Every row gives one point. The last column is the point's height on a tilted bowl or saddle (a function of degree 2), plus a little noise. Count its main directions that bend up, bend down and stay straight.
In the rows, 128 means zero.

Points (15 x 4):
[[100 114 106 146]
 [110 107 113 136]
 [130 126 166 126]
 [ 61 106 137 134]
 [107 116 117 135]
 [ 92 165 123 159]
 [134 122 144 121]
 [132  84 182 124]
 [ 76 133 114 162]
 [ 98  75  43 235]
 [117 133 159 128]
 [153  75  75 162]
 [143 148 124 110]
 [132  75 131 132]
 [180  91 174 152]]
Directions: 2 up, 1 down, 0 straight

Points, 16 rows:
[[154 169 107 119]
 [ 44 166 117  57]
 [101  97 187  89]
 [102 132 160 105]
 [140 136  69 112]
 [ 96 170 146  95]
 [150 132 154 113]
 [ 61  87 135  74]
 [124 148  72 101]
 [104 128 130 107]
 [130 163 114 112]
 [121 126 103 110]
 [146 149 152 113]
 [ 78 102 145  92]
 [ 76 107 192  88]
 [105 120 114 104]]
Directions: 0 up, 2 down, 1 straight

Points:
[[152 147 113 131 120]
 [ 79 127 135 195 176]
 [117 127 122 108 136]
 [134 129 125 196 124]
 [122  60 179 112 181]
 [109 114 186 143 170]
 [113  93 133 128 133]
 [164 111  87 164 120]
 [144  99 120 125 121]
 [ 45 109 153 116 225]
 [138 169  86 209 130]
 [123 104 128 166 125]
 [163 116 106 138 117]
 [104 116 101  89 155]
 [174 122 130  89 157]
 [103 145 149 107 153]
 [174 120  82 170 124]
 [125 109 151  86 155]
 [ 63 187 143 173 180]
 [135 126 130 116 127]
 [110 140 160 172 141]
 [ 90 156 197 122 189]
 [157 124  63 147 131]
 [153  75 119  77 146]
 [115 127 118 185 130]]
Directions: 3 up, 0 down, 1 straight

Points (45 x 7):
[[ 90  68  82 126  90 121 160]
 [137 157 101  74  93  82 134]
 [151 133 167 111 110  79 153]
 [110 154 149 141 107 137 146]
 [104 180 131 167 128 167 148]
 [118 156 125 159 128 150 139]
 [127 174  86 125 149  98 149]
 [136 180 130 143  83  68 169]
 [119 118 145 141 135 107 139]
 [163  95  92 125 124 126 126]
 [115 112 111 111 159 116 130]
 [ 93 178 156  98 129 137 150]
 [153  99 118 183 116 135 150]
 [141  98 141 130  86 106 140]
 [ 87 124 127 171  65 156 174]
 [ 96 138 211 112 144  86 180]
 [113 129 124 175 127 162 140]
 [104 136 128 125 121 157 131]
 [ 92  92 132 146 125 166 138]
 [128  85 175  85  88  69 170]
 [151 139 119 140 152 122 132]
 [ 49 139  95 131  89 185 167]
 [112 148  99 113 210 136 127]
 [ 74 132 154 172 182 137 115]
 [ 69 129 198 145 121 151 157]
 [129 171 133 135 188  44 187]
 [156 116 139 102 115 158 130]
 [113 131 124 153 161  62 163]
 [121 195 201  99 128  90 196]
 [108 196 108 186  80 115 191]
 [138 132 102 109 161 157 125]
 [ 84  91 118 149 151  53 178]
 [115  96 103 144  95 141 142]
 [103 101  66 168 118  94 165]
 [124 146 145 136  58 123 156]
 [ 87 106  89 122 127 138 138]
 [144  92 144 157  91  90 155]
 [148 146 146 125 140  91 144]
 [162 165 125 158 107 112 149]
 [113 127 203 191 110  75 209]
 [126  76 128 149 112  28 188]
 [170 164 153  60 103 120 145]
 [100 148 147 143 102 141 147]
 [ 93 106 151  78 135 115 147]
 [110 177 112 171  72 165 174]]
Directions: 5 up, 1 down, 0 straight

Points (48 x 7):
[[119 134 128  92 137 104 145]
 [158  91 142 161 133 143 121]
 [132 168 124 120 203 167 116]
 [ 89  84 101 109 124 123  92]
 [129 128 107 104 119 156 120]
 [117 141 148 109  26  72 206]
 [135 117  75  83 159 154  95]
 [126 147  71  87 177 142 117]
 [ 97 120 149  91 128 154 133]
 [ 73 104  93 178 104  94 128]
 [115 182  91 132 137 150 148]
 [123 162 135 159 168 199 135]
 [182 140 159 204 116 141  86]
 [105 142 138 140 138 113 150]
 [125 127 126 132 115 135 136]
 [103  73 157 132 141 159 133]
 [127 179 196 130 128 154 214]
 [130 133  98  94 132 171 105]
 [104 109 116 147 161 109 122]
 [135  82 100  57 120 124 108]
 [130 126 160 115 104 137 156]
 [161  62 134 120 155 186 114]
 [122 126 138 136 130 167 139]
 [ 89  74 150 112 159 171 106]
 [105  73 153 153 140  65 115]
 [142 119 136 197 189  94 131]
 [150  82 130 149 142  85 128]
 [168  73  97 160 122 131  94]
 [157 120 184 127 168 128 155]
 [184 159 209 179 130 103 117]
 [ 94 150  86 166 114 102 159]
 [147 132  85 121 118 172  94]
 [166 135 101 138 132 107 121]
 [153 117  86  79  94 165 107]
 [171 145 193 128  94 151 165]
 [173 160 177 113  83 194 173]
 [152 131 138 124  49 163 160]
 [190  58 104 124 110 143  94]
 [106 155 133 133 107  86 172]
 [132 106 154 108 167 127 134]
 [115  99 182 134  76 220 239]
 [118 140 163 111  87 131 179]
 [111 102 130 158 143 100 126]
 [108 120 120 136  83  83 152]
 [ 90  75  73 153 113 118  95]
 [160 161  98 153  87  89 142]
 [115  77  79 127  99 115 107]
 [ 81 101 144 186 115  89 134]]
Directions: 2 up, 2 down, 2 straight

Points:
[[119 109 103 157  33 130 146  93  89]
 [120 150 136 130  97 143 106 128 111]
 [156 182 114 149 110  96 141 152 102]
 [147 110 155 111  59 101  76 198  75]
 [218 144 154 143  80  96  14 172  38]
 [164 129 114 166  97 165 163  64  87]
 [189 159  71 101 134 167 107 146  85]
 [104 119 157  89 168 128 117 156 111]
 [101 139 150 187 116 114  78 111 119]
 [129 147 130  78 141 152 167 106  97]
 [103 137 169 118 151 150  94  46 123]
 [220 112 208 107 100 199 122 107  37]
 [163  56  99 145 142  91  98 120 101]
 [ 88 147 139 195  96 129 143 163  97]
 [134 141 156 137 115 126 162  86 111]
 [131 107 116 119 108  65 117  81 109]
 [194 167 152 133  71  91 141 136  84]
 [123 158 134 164 136 130 137  91 122]
 [ 65 126  85 133 167 129 124  88 126]
 [106 121 220 154 100 140 131  93 114]
 [101 175 165 124  45 121 158 137  89]
 [152  83 147 137 127 145 137 115 105]
 [119 152 119  91  62 168 111 119  80]
 [ 96  88 119 135 154 151 135 154 106]
 [ 83 130 122  93 109 109  99 146 105]
 [ 75 152 199 114 147 148 208 112  97]
 [116 172 109 174  74 162 154 104  89]
 [ 85  80 136 141 156  94  56 126 111]
 [ 84 122 114 123 136 144 152 129 112]
 [ 93  77 119 165 114 139 127 144 103]
 [137 130 133 117 159 159 142  82 119]
 [119 145 119 109 156 125 158 109 118]
 [ 95 115 122 128 156 178 157 112 111]
 [126 100 118 133 100  93 122 150 111]
 [125 133  87 173 167 133 101  80 137]
 [132 110 173  74 145 157 112 160  89]
 [ 94 143 110 151  95 152 147 140 104]
 [155 130 106 112 119 126 142 139 106]
 [143 232  91 132 135 113 143 143  85]
 [104  96 173 146 104 121 147  60 109]
 [154 120 134  80 128 114 149 135  97]
 [130 205 122 129 149 134  94  71 113]
 [133  85 104 116 106 162 192 141  79]
 [120 152 129 137 124 113 111 147 118]
 [150 138 135 112  92 124 156 120 100]
 [137 108 150 158  80 120 165 130 103]
 [101 100 157 164 140 190 107 139 100]
 [ 83  94  98 108  84 159  58 143  78]
 [103 166 173 163 132 195 129 129 104]
 [ 78 146 115  96 126 129 115 112 112]
 [ 43 168 148 126 106 132 160 113  94]
 [195 125 119 134 115 152 142 145  88]
 [102 106  84 188  82  92 157 131 103]
 [124 165 112 207 147 174 101 105 114]
 [178  94  84  85 150 122  88 154  81]
 [102 142 153 101 139 124 114 142 117]
 [ 91 162 198 146 181 162 160 121 122]
 [ 80 159 122 156 103 162 133  77 103]
 [163 132 171 157 167 171  79  54 117]
 [ 99 153  88 131  77 157  68 147  93]
 [145 112 175  85 118  82 160 109  99]
 [156  82 118 115  50 148 111 112  76]]
Directions: 0 up, 6 down, 2 straight

Points (73 x 9):
[[191 122 111 166 151 112  64 161 178]
 [106 132 148  87 142 119 131 109 130]
 [100 111 115 152 126 201  89  96 142]
 [117 101 145 107 143 137 146 162 121]
 [120 129 145 166 150 105 154 119  80]
 [146 157 137  76 127 127 194 173 141]
 [102 142 168 119 148 164 130 122 149]
 [124 155 152 166 139 155 163 114 123]
 [157  86 139 109 117 152 107 179 179]
 [141 154 162 165 153 182 139 178 111]
 [145 114 136 147  74 102 148 140 126]
 [152 163 143 115 121 121 146 131 134]
 [101  95  85  91 144 124 194 148 132]
 [179 122 118 123 128 117 131 120 124]
 [102 143 109 149 135 131 106 135 102]
 [166  93  97  96 128 105 122  81 106]
 [132  67 151 161 153 157 137 125 124]
 [155 142  72 128 121 164 115 120 157]
 [130 165  48  88 249 176 108 115 156]
 [161 132  94 104  86  64 131 126  78]
 [169 101 143 155 169 108  86  99 152]
 [135 148 108 117 118 170 119 114 160]
 [111  84 140  92 156 138 139  56 178]
 [105 149 133 107 103 107 175 178 172]
 [157 102 113 130 143  86 148 144 106]
 [150 153 133 111 143  99 156 162 119]
 [105 111 144  98 179  74  67  89 249]
 [108  83 103 103 118 158 159  95 115]
 [ 90 151 140 142 124  89  79 171 153]
 [106 139  96 119 143 119 153 175 127]
 [120 153  87 164 118 126 212 129 166]
 [119 173  98 112 128 136 179 132 137]
 [157  76 115  60 140 141 103 154 149]
 [ 75  60 145 125 116 155 116  87 121]
 [129  78 152 113 186 164 124 120 165]
 [158 128 163  88 175 121 134 136 127]
 [151 121 106 104 143 103 139 106 110]
 [130 112 117 105 156 123 128 124 123]
 [183 111  99 134 142 114 130  87 132]
 [132 148  82 166 128 126 146 125 111]
 [150 167 130 110 119 100  79 132 196]
 [173 139  81 143 155 149 134 133 147]
 [ 98 147 145 153 115 132 146  96 134]
 [124 136 141 108 103 118 133  86 116]
 [169 138  99 102 112 109 131  71 101]
 [166  96 148 174 127 120 147 124  84]
 [114 146 137 140  91 131 130 128 146]
 [164 184 153 111  83 130 131  87 177]
 [121 108 111 143 132 130 120 115 113]
 [137  90 150 129 121 185 172 161 196]
 [132 174  85 109  72  80 124 159 174]
 [ 77 119 143 109 109 168 115  97 131]
 [135 133  74 105 118 165 154 185 180]
 [115 137 151 145 141 112 162 167 110]
 [148 139 132 128 146 166 111 103 179]
 [ 99 115 100 116 164 130 134  99 119]
 [134 138  82  93 104  97 165  75  52]
 [ 96 124 116  73 147 152 123 170 106]
 [128 103 114 189  96  98 104 154 118]
 [117 165 140  89 159 130  99 150 167]
 [ 95 161 155  99 129  68 153 120 134]
 [136 148 186 110  92 129 126 120 156]
 [137 113  80  97  59 143  76 115  97]
 [176 102 106 162 173 127 120 145 118]
 [103  85 119  90 140 133 119 185 116]
 [130 130  88 111 110 111 137 139 113]
 [117 133 142 118 116 112 118 135 128]
 [107 173  67  70 157 128 131 170 105]
 [143 130 150 123 100 142 195  89 130]
 [134 119 152 166 111 100 131 142  99]
 [117 118 168 127 102  92 106 145 125]
 [150  78 144  80 128  97 115 174 117]
 [114 105  78 131 153 161  94 103 114]]
Directions: 4 up, 2 down, 2 straight

Points, 77 rows:
[[136 120 121 129 129 120  96 137 130]
 [133 119 128 100 139 109 192 145 120]
 [138 100  73 102 112 135 124 120 157]
 [112 137 119 125 119 125 180  90 131]
 [ 95 136 151 155 132 206  52  88 188]
 [169  97 160 139 138 154 128 156 115]
 [145 192 150 129 117  83 212 184  91]
 [108 139 133  93 153 156 132 102 123]
 [ 95 189 150 164  96 142  76 140 146]
 [135 103 149 111 111 110 131 118 118]
 [ 94 178 186 115 131 166 117 149 120]
 [ 21 115 145 160  89 107 147 108 192]
 [101 105 102  96 165 118 146 128 150]
 [ 55 101 164 123  87  74  52 113 226]
 [150  91 151 129  97 118 136 166 111]
 [131 132  61 109 112 181 175 107 169]
 [ 84 141 151 114 163  88 125 106 135]
 [152 134 117 104 108 155  67 117 162]
 [146 118 123 134  77 110  85 121 155]
 [135 140 144 131  56 130  99  67 172]
 [154 165 119 103 128 192 164 135 130]
 [179 122  64  84 121 158 107 140 164]
 [ 57 163 118 137 146 140 136 114 149]
 [136 193 110 157 141 107  89 145 118]
 [ 99  97 114 132 138 167 192 133 164]
 [142  79 169 130 119 135 134 130 123]
 [196  72 127  98  47 135 134 146 155]
 [138 161 105 113 163  69 145  94 129]
 [ 87 102 122 159 130 115 158 120 158]
 [ 90 188  91  58 112 152 153 156 135]
 [185  91 120  88  99 123 129 109 144]
 [ 95  97  83 101 155 177 104 149 163]
 [172 108 136 151 120  90 108 171 121]
 [110  48 156 164 103 140 170 145 149]
 [ 90 124 120  97  95 184  90  92 171]
 [134 104 124 163 129 123 121 132 136]
 [206 184 180 138 159  91 155 198  62]
 [148  75  55  79 122 156 155 100 191]
 [117 117 173 163 156 116 249  99 200]
 [160 164 146 121 168 152  82 140 106]
 [102 138  95 166 101  89 152 169 153]
 [109  89 114  66 131 174 142  82 159]
 [ 76 136 209 137 109 148 122 124 151]
 [111 160 134 117 104 123 168 135 109]
 [140 142 117 177  82 181 155 151 133]
 [123 117 143 106 138 155 130 140 118]
 [102  96  95 111 126  81 142 130 163]
 [142  98  98 145 128 134  81 139 152]
 [100 154 128 144 130 160 108 174 131]
 [139 135 124 115  84 154 178 204 113]
 [174  98 135 111 117 111 165 139 108]
 [102 161 155  79 147 137 109 109 110]
 [124 179 136 151 116 119 183  87 122]
 [ 99 104 127 152 135 116 104 144 153]
 [151 146 119 134 100  89 149  91 119]
 [ 87 135 187 166 178  75 148 205 202]
 [132 140 133 113 103 103  73 126 146]
 [ 69 116 111 134  67 171 107 144 170]
 [160 143 177 133 151 170 147 115 127]
 [110 124 116 188 158 126 160  89 173]
 [138 109 112 186 121 132 104  85 164]
 [100 157 102 175 146 136  94 152 146]
 [ 81 144  86 135  94 123 108 135 153]
 [107  98  77 138 139  89 209  50 198]
 [ 98 128  80  98 104  59 125 185 193]
 [146 122 121  88 132 124 170 190 111]
 [145 158 161 106  82 128 203 179  89]
 [185 100 181  69 144  98 147 147  82]
 [ 79 133 161 109 145 110 159 118 131]
 [118 135 136  77 125 108 177  80 113]
 [124 113 142 111 125  89 112 161 128]
 [138 164 166 137  83 117 185 123  98]
 [120 129 141  92 159 136 173 132 118]
 [222 142 195 153  84 164 146 149 138]
 [151 162 176 137 153 152 147 137 108]
 [150 171 177 131  72 104 102 165 111]
 [ 58 119 176 129  79 115 153 127 148]]
Directions: 4 up, 0 down, 4 straight

Points (76 x 9):
[[104 148  85 150 114  76  90 122 155]
 [145 120 153 160 130 114 108 105 146]
 [ 56 127 114 186 176 158 157 174 195]
 [101 110  88 101 132 103 129 135 145]
 [144 121 128 115 126 103 110 122 136]
 [158 159 183 147 145 174 148 109 126]
 [119 119 140 112 147 186 167 122 108]
 [ 79 180  77 165 130  96  72 191 175]
 [185 156 160 148  72 120 137 148 151]
 [ 91 146 121 131 159 132 135  99 128]
 [141 108 109  98 140 139 147 118 119]
 [ 96 163 118 100 125 144 111 150 126]
 [175  23 222 159  72 102  90 176 237]
 [116  86  52  88 106  99  85 136 178]
 [151 134 149  88 120  62 103  91 162]
 [ 96  74 157 107 106  92 185 178 146]
 [127 135 131 103  95 202 130 146 125]
 [152 130  85 128 139 127 110 138 143]
 [102 126 163 143 109 103 169 142 132]
 [169 110 166  96 127 119 124 139 141]
 [112 192 112 124 110  96 147 143 140]
 [123 110 112 107 140 122 133 224 168]
 [162  74 183  89 135 108 173 134 135]
 [186 113 174 143 115  85 137 178 176]
 [198 135 161 174 178 108 143 120 180]
 [114 144  86 104 163 184 181 139 134]
 [129 151  91 110 160  32  95 135 195]
 [122 125 177 142 106 137  70 163 156]
 [182 141  65 146 121 102  99  62 151]
 [158 175 122  72 147 124 140 145 143]
 [ 90 149 103 158 158 145  74 138 153]
 [132  80 214 145 138 185 112  78 156]
 [107  77 134 121 110 133  82 133 150]
 [142 154 149 124 157  91 123 125 150]
 [104 135 160 129 138 139 114 130 129]
 [110 133 132  85  99 150 182 134 113]
 [129 113 105 152  90 105 191 130 151]
 [109 104  27 187 127 170  95 157 213]
 [165 145 138 175 147 124 168 123 144]
 [168 114  94 146 145 130 147 154 153]
 [144 114 129 110 131 131  97 185 154]
 [138 141 123 155 125  58  87 114 173]
 [138  86 147  97 113 149  83 193 163]
 [202  74 179 179 106 108 139 178 198]
 [ 56 171 113 121 150 153  73 136 147]
 [206 205 123 135 107 167  84 146 184]
 [129 109 129  91 129 108 164 137 128]
 [160 171  98  93 163 127 209 137 146]
 [151  83 125  97  88 170 131 164 138]
 [138 141 137 126 132 102 106 128 138]
 [106 119 110 121 101  76 114 104 148]
 [ 75  87 109  49  99 105 172  88 163]
 [129 135  79 101 164 126 224  98 142]
 [120 132 104  94 113 115  96 157 138]
 [110 129 115 129 178  77 120 155 179]
 [ 82 169  54 193  67 162 111 195 201]
 [167 150 133 173 106 106  99 156 169]
 [ 75 128 134 119 155 112 156 125 143]
 [121 123  95 112 109 143 147  97 116]
 [163 114 104 138 142 119 166  75 123]
 [168 101 123 137 132 152 100  89 136]
 [106  66  98 149 109 161 127  99 150]
 [ 76 168 129 109 103  83 166 152 148]
 [195 130 159 109 131 155 203 157 119]
 [126 161  61 159 131 105  85  81 143]
 [120  76  96  87 106 111 151 106 145]
 [ 63 125 137 135 138 145 157 133 135]
 [158 166 114 144 149 180 165 127 123]
 [109 183  70  98 139 113 180 162 165]
 [179 140 127 146 122 145 170 146 130]
 [154  88 133 129 147  63 134 118 175]
 [110 167 145 144 147  98 104 147 154]
 [144 146 127 155 107  98 190 115 142]
 [118 154 120  81 121  98 111 103 131]
 [161  80 158  93 137 108 127 170 159]
 [128 137 123 103 169 119 174 150 141]]
Directions: 6 up, 0 down, 2 straight

Points:
[[101 106 151 157 114  76 165 132 105]
 [137 132  79 168 190 110 144  97 102]
 [ 86 206  71 123  91 141 126 132 118]
 [ 96 112 144 149 153 122 127 168 111]
 [132 124  91 129 164 134 143 125 122]
 [ 86 110 177 166 123 212 188  72  64]
 [128 157 122 134  81 147 110  68 115]
 [ 89  81 122 117 143  25 166 107  71]
 [ 93 159 134 146 142 136 117 205 102]
 [165 115 107 106  81 133  80 119 104]
 [152 118 139 171 105 100 178 135 101]
 [126 146 106 118 164 179  94  95 111]
 [153 182 165 121  25 116 135 173  67]
 [ 73 121 168 100 106 103  87 143 105]
 [136  92  69  97 191 159 118 143  92]
 [ 87 107 111 182  81 139 160 124 106]
 [136 106  99  82  97 179 158 109 104]
 [ 64 102 124 189 122 156 101 144  95]
 [ 85 133 162  86 122 124 151 163 109]
 [136 124  81 106 168 108 146  98 112]
 [129 157 131 106 146 206 122 133 108]
 [104  31 145 186 126 121 118 100  63]
 [ 50 113 139 140 103 116 104 158 105]
 [106 139 117 148  55 156 108 137 114]
 [164 107 135 152 142 100 104 165  98]
 [148 135 107 213 101 165 188 107  88]
 [138 135  69  59 145  99 144  76  92]
 [224 138 123 106 126 108  61  99  59]
 [118 119  61  53 119 155 177 118  93]
 [141 101 128  78 130 155 184 112 101]
 [186  88 183 130 193 162 122 151  65]
 [105 200 112 155 151 130 134  74 117]
 [173 116 152 125  92  72  80  92  79]
 [149 170 147 157 134  92 112 150 108]
 [157 119 133  97 167 108 118 142 107]
 [186 126 135 169 107 136 144 130 100]
 [124 155 113 140 150 140 147 138 127]
 [104 117 130 125 180 149 101 155 110]
 [168  70 128 138 125  84 157  89  86]
 [168  75 162 112 147 166 161 116  88]
 [123 144 133  86 110 168 158  98 115]
 [142 135 133 101 150 137 124 113 122]
 [139 193  93 122 157 142 102  87 111]
 [ 55 127 197 117 100 133 146 150  96]
 [ 92 114 113 105  95 121  79 132 114]
 [114 136 160 180 125 124 170 132 111]
 [164 158  92 149  99 137  89 193  94]
 [112 134 140 100 132  62 141 119 112]
 [106  58 167  72 141  87 136 174  69]
 [ 83 171 104 106 154 148 121 122 122]
 [ 88 189 135 144 132 125 126 126 129]
 [112 187 128 126 135 141 171 189 103]
 [198 125 131 118 181 160 105 189  69]
 [ 75  81 140 124 236 148  68 176  45]
 [139 105 171 114 159 111 109  89 103]
 [127 106 165 151 158 144 133  93 109]
 [142 143 117 105 148 150 149  97 121]
 [123 153  66  97 147  95 130 124 117]
 [124  94 134 146  99  72 144 122 106]
 [150 134  87 204 154 133 146 138 101]
 [ 84 105 129 115 118 111 113 146 118]
 [110 145 120 140 109 168  80 149 116]
 [115 112 109 137 115 172 140 114 120]
 [186 104 109  87  98 113 151 167  92]
 [118 142 122 123  96 130 121 116 131]
 [146  93 156 163 150  82 162 137  91]
 [ 92  74 143 138 114 167 125 123 100]
 [ 80 162 127 147 135 238 116 157  81]
 [145 119 164  99 131 114  94 117 108]
 [105 133 149  69  82  87 120 111 102]]
Directions: 0 up, 8 down, 0 straight
